Rows are points. Examples show where two turns around zero, p and q, send a point. Write where each new point lands after one turn and then the other. Backwards means that the second turn is done in reverse. Each puzzle has new turns, and all numbers are rounded.
In the rows, zero is written as 128.

Turn p:
[130  83 157] => [ 97 100  95]
[135  72 106] => [145  80  95]
[ 98 124 149] => [113 149 102]
[110 152  95] => [165 152 135]
[196 167 122] => [124 107 204]
[ 98 169 139] => [125 179 135]
Turn q:
[ 90 194 138] => [150  57 108]
[129  80  93] => [150 180 146]
[108 108 149] => [124 122 162]
[194 112 128] => [ 84 172 101]
[119 147 133] => [131 107 122]
Where do these land?
p, then q backwards: [ 96 162  53] => [ 87 104  54]
p, then q: [163 111 146] => [134 134 170]
q, then p: [123 144 154] => [126 120  98]
p, then q: [130  95 158] => [166 138 149]

Turn p:
[160  87 131 123] => [123 169 153 147]
[151 129 158 134] => [ 96 137 124 146]
[154 161  91 179] => [102 145 112  61]
[105 129 116 156] => [145 133  99 110]
[117  97 157  66] => [147 112 163 190]
[ 82 165 115 111] => [153  74 117 113]
Turn q:
[ 75 124 121  84] => [ 85  98 106 168]
[141 132 225 160] => [174 153 206 169]
[125 119 114  75] => [128  91  90 145]
[126 113 120 153] => [123 157 125 121]
[151 157 113 154] => [132 130 146  84]
[135 128  88 115] => [119 116  96 104]
[144 123 115 154] => [134 151 127 104]
Where do these land?
q, then p: [104 163  81 177] => [162  62 133 159]
q, then p: [147 178  95 173] => [135  80 163 177]
p, then q: [105 126 173 129] => [111 167 118 102]
q, then p backwards: [131 120 154 109] => [109 115 141 108]
q, then p backwards: [128 133 140  77] => [ 93 145 153 104]
p, then q: [130  97 131 145] => [124 116 146 100]
q, then p backwards: [151  79 122  87] => [ 71 113 152 152]

Turn p:
[108 164 145 112] => [115 108 121  88]
[150 137 147 118] => [100 125 114 132]
[ 94 110 157 198] => [154  68 174 156]
[110 102  92 133] => [165 153 146 132]
[106 130 139 113] => [121 127 144 105]
[192 159 116 111] => [104 144  61 142]
[136  93  99 111] => [139 173 137 142]
Turn q:
[129 114 111 152] => [ 98 135 119 132]
[110 119 140 165] => [ 99 137 129  96]
[128 121 124 120] => [131 123 119 132]
[118  97 118  60] => [173  95  79 145]
[123 225 119 128] => [169 198 181 140]
[136 106 116 138] => [106 119 116 137]
[153 114 169 133] => [121  88 154 113]
Where do these land?
q, then p backwards: [133 119 161 151] => [102 137 157 116]
p, then q backwards: [132 135 149 108] => [126 114 130 154]
q, then p: [105 135 115 131] => [135 129 106 113]
p, then q: [150 174  89 176] => [ 82 121 112 191]
q, then p backwards: [120  77 126  74] => [147 183 116 173]
